Every row gives one point. The last column is the point's height on a tilted bowl or saddle (a function of degree 2), plus a little noise. Count its main directions that bend up, bend down and stay straight.
(in the rows, 128 means zero)

Points (11 x 3):
[[165 143 106]
 [182 143  99]
 [109 124 122]
 [184 149  89]
 [ 61 140 167]
 [107 153 145]
 [125 130 122]
 [140 139 120]
 [119 133 126]
 [139 137 120]
 [ 76  89  59]]
Directions: 1 up, 1 down, 0 straight

Points (17 x 4):
[[ 86 140 100 126]
 [134  62 133  67]
 [108 147 114 127]
 [105 160  96 128]
 [151 141 115 129]
 [128 116 138 116]
 [158 146  88 123]
 [138 120 189  94]
 [126  79 106  93]
 [159  87 185  84]
 [139 150 157 119]
 [151 137 122 129]
 [ 99 134 124 119]
 [152 132 207  93]
 [103 146 112 126]
 [115  72 162  59]
 [117  94 111 107]]
Directions: 0 up, 2 down, 1 straight

Points (22 x 5):
[[159 137 170  82 132]
 [115 140 170 101 144]
 [103 102  99 155 100]
 [105 142  96 119 131]
 [110  79 165 130 164]
 [111 110 119 101 139]
 [112  87  92 140 109]
 [155 125  93 132 146]
 [130 125 127 117 132]
 [130 109 126 119 134]
 [146 124 104  90 152]
 [105 106 115 112 130]
 [154 153  63  52 205]
 [200 157 120 170 185]
 [ 93 200 152 110 171]
 [152 111 138 201 153]
 [126 134 148  92 140]
 [ 76 124 168 148 152]
 [ 82 109 145 146 128]
 [116 120 105 135 120]
 [154  84 155 100 180]
 [119 153 111 105 138]]
Directions: 3 up, 1 down, 0 straight

Points (43 x 7):
[[101 137 157 114  89 204 181]
 [159  73 135 162 171 137 163]
 [109 175 137  87 167 113 145]
 [113 105 164 161  90 105 145]
 [105 163 124 127 158 159 152]
 [144 163 148 167 118  94 144]
 [153  88 110 102  95 141 142]
 [172 104 130 126  95 167 152]
 [162 130  48 125 101  90 161]
 [136 123 102 130 120 136 136]
 [132  98 149 149 135 128 143]
 [121  69 148 110 146 179 157]
 [ 80  79 136 127  99 135 157]
 [123  96 193 203 134 107 174]
 [ 91 150 108 153 125 146 158]
 [142  90 143 142 121 128 141]
 [ 64 197  98 131 112  48 181]
 [ 90 143 196  79 131 152 167]
 [ 59 116 114 120 105 139 167]
 [116 135 138 160 121 110 139]
 [107 163 165 107 154 164 159]
 [110 102 140 159 103 147 152]
 [112 112 160 133 136 102 141]
 [167 124  95 137 130 140 142]
 [166 102 141 109 102 158 142]
 [102 128 175 162 128 126 157]
 [144 123 117 120 161 117 128]
 [ 80 117 164 128 173 155 174]
 [128 116 137 144 128 134 138]
 [161 122 101 147 113 134 145]
 [126 140 118 104  81 131 148]
 [130 155 158  87  73 193 166]
 [126 196 115 116 138 126 151]
 [153  99 143 146  91 139 147]
 [111 100 136 154 102  89 139]
 [ 81 130 127 181 120 185 197]
 [146  73 146 152 128 186 171]
 [177 138 162  80 152 132 139]
 [150 164 117 103 110 125 144]
 [ 76  78 116 158 131 164 172]
 [145 135 112 170 170 143 147]
 [112 139 121 125  98 172 159]
 [113 115 142 125  87 100 140]]
Directions: 4 up, 0 down, 2 straight

Points (66 x 9):
[[118 138 108 108 201 139 129 136 161]
 [121 112  77 115 160  98 117 140 136]
 [114 142 162 177 113  79 105 129 146]
 [165 187 119 150 140 142 132 130 145]
 [138 124 176 103 117 103 126 126 128]
 [142  82 112 140  95 182 125 158 189]
 [189 152  63 117 106 164 136 176 149]
 [185 125 159 127 175 173 103 133 142]
 [136 106 149 144 163 120  95 138 148]
 [162  80 179 166 141 107 143 152 147]
 [152 155 110 175 143 108 140 181 144]
 [102 150 122 161  73  95 146 158 131]
 [152 117 109 183 120 108 125 142 134]
 [132  96 136  93 127 110 102 116 142]
 [163 102 174 124 165 115 163 145 134]
 [134 103  97 130 114 173  78 136 161]
 [102 143 196 109  67  92  89 101 149]
 [ 76  88 163 150  87 139 106 152 155]
 [124 126 186 108  95 149  88 141 162]
 [105 185 121 105 124  98 103 144 165]
 [133 186 117 123 108 151 133 115 156]
 [103 155  86 111 127 128 124 183 129]
 [ 89 134 130 108  92 184 115  97 153]
 [168 144 122  71 197 113 123 138 150]
 [135  43 114 172 149 103  99  74 194]
 [152 152 165 130 153 106 120 115 125]
 [173 122  67 153 189 123 160 121 167]
 [131 163 139 139 124  77 142 181 161]
 [125 164 131 160 175  98 140 131 171]
 [ 95 172 127 152 108 114 126 100 136]
 [122 184 109 125  89 123 117  77 165]
 [136  95 114 117 155 121 170  92 160]
 [174 136 144 133 174 158 135 120 137]
 [137 132 136 117 148  98 156 125 141]
 [139 123 157 134 104  84 128  72 126]
 [119 127 116 144 164 108 126 110 145]
 [181 130 132 162 108 106 102 111 116]
 [106 110 148 144 114 137 132 100 126]
 [ 99  99 100 123 137 100 162 142 137]
 [101 154 120 128 109 120 136 117 130]
 [ 98 106 128 137  92 173 140 173 163]
 [ 73 127 102 116 120 146 153 126 109]
 [142  99 189 201 108  72 104 151 169]
 [101 124 129 127 159 177 152 172 159]
 [ 83 163 106  73 158 129 150  92 183]
 [205 154 123  99 189 172 153 156 137]
 [110  96 138 146 161  97 111 152 156]
 [132 101  85 173  77 163 114 178 166]
 [146 128  91 129 125 128 122 129 130]
 [168 179 130 114 164 106 103  78 166]
 [142 134 143 117 128 136 149 113 131]
 [101 109 120 127 161  91  71 184 166]
 [ 67 159 149 119 140  76 155 164 184]
 [130 146 170 114 137 150  60  88 151]
 [106 138 159 143 209 104 162 163 209]
 [ 87 119 100 102 140  73 109 109 144]
 [132 116 144 121 109 107 113 137 136]
 [ 70  78 130 131 103 154 165  68 138]
 [140 126  96 126  74 120  92 135 149]
 [ 94 133 136 122 124 116 151 116 133]
 [121 142 114 139 136  83 149 145 144]
 [155 112 175 106 112 114  76 138 135]
 [144 111 112 120 141 121 114 155 137]
 [132 169 121  20 167  93 107  99 210]
 [161 142 160 120 113 172 114 138 146]
 [141 138 140 150 145 149 175 100 141]]
Directions: 5 up, 1 down, 2 straight

Points (61 x 9):
[[183  67 136 134 103  53  83 117 114]
 [152 101 134 122 157 100 126 112 108]
 [ 59 121 120 102 120 134 123 156 107]
 [ 88 147 135 155 158 153  92 143  87]
 [130 199 125 135 124 180 154 151 100]
 [187 112 124 153 130 134 113  91  94]
 [134 156 116  77  98 126 157 149 144]
 [150 144 171 126 176 161 112 123 112]
 [ 80  66 122 133  96 128 104 118 112]
 [128 123 138 173 128 103 144 123 127]
 [138  96 127 129 144 136 105 119  87]
 [155 167 136 193 134 148 105 118  65]
 [123 111  73 105 130  96 140 104 123]
 [157 116 159 124 145 105 152 145 115]
 [131 170 134 175  94 153 164 137 116]
 [129 115 107 127  99 103 108 126 125]
 [113 114 139 115 124  98 161 120 125]
 [ 93 167 117 124 198 101 124 192  32]
 [184 131 122 154  90  93 128  85 139]
 [133 131 135 157 131 147 156 135 111]
 [118  77 175 160 127  86 142 132 150]
 [ 88  62 137  77 116 160 138  92  87]
 [172 161 125 115 152 120 174 105 116]
 [ 71  83 105 165 126 167 106 135  63]
 [163 131 216 131 106 148  94 137 195]
 [116 129 106 139 133 121 113  89 118]
 [ 97 124 181 121 115 137 149  85 174]
 [171 118 152 151 145 112 104 111 108]
 [107 149 146  86  93 129 119  55 188]
 [ 79 130 112 144  98 125 152 133 128]
 [111 126 146 150  95 167 100  86 129]
 [146  90 143 133 115  46 161 144 132]
 [ 94 109 128  76 119 101 112 141 126]
 [ 71 132 150 123  89 110 157 105 166]
 [151 132 113 214 118 126 161 130 124]
 [ 71  84 137 132 123 168 119 141  97]
 [125 125  91 123 188 116  96 120  81]
 [164 110 179 139 161  98 117 134 120]
 [ 77 130 107 161 128 188 135 130  90]
 [153 127 128 153 115 180 168 129 111]
 [104 133 166 183 117 150 147 141 135]
 [151 163 163 149 126 180 162 166 118]
 [110 140 130 130 148 122 122 146 102]
 [128 185 142  77 141 109  97 174 131]
 [144 179 144 162 116 158 151 100 101]
 [187  83 116  99  94 137 115 164 137]
 [104 117  44  90  81 114 106  93 138]
 [ 68 111  74 123 106  97 121 126 109]
 [193 119 141 178 124 123 145 213 136]
 [154 121 199 176 128  83 100 136 147]
 [125 154 139 161 139  67 154 110 121]
 [118 164 195 189 124  98 114 116 143]
 [116 136 135  93 105 136 149 153 135]
 [156 104 143 163 136 110 134 148 110]
 [138 138 103 178 127  76 129 152 101]
 [ 77 125 141 141 113 126  55 130 120]
 [155 154  91 169 107 153 109 127  89]
 [142 106 135 167 101 193  97 180  92]
 [129 108  98 127 137 141 150 147  93]
 [126 164 135 142 125 128 121 115 117]
 [171 164 101 107 126 106 109 146 133]]
Directions: 3 up, 3 down, 2 straight
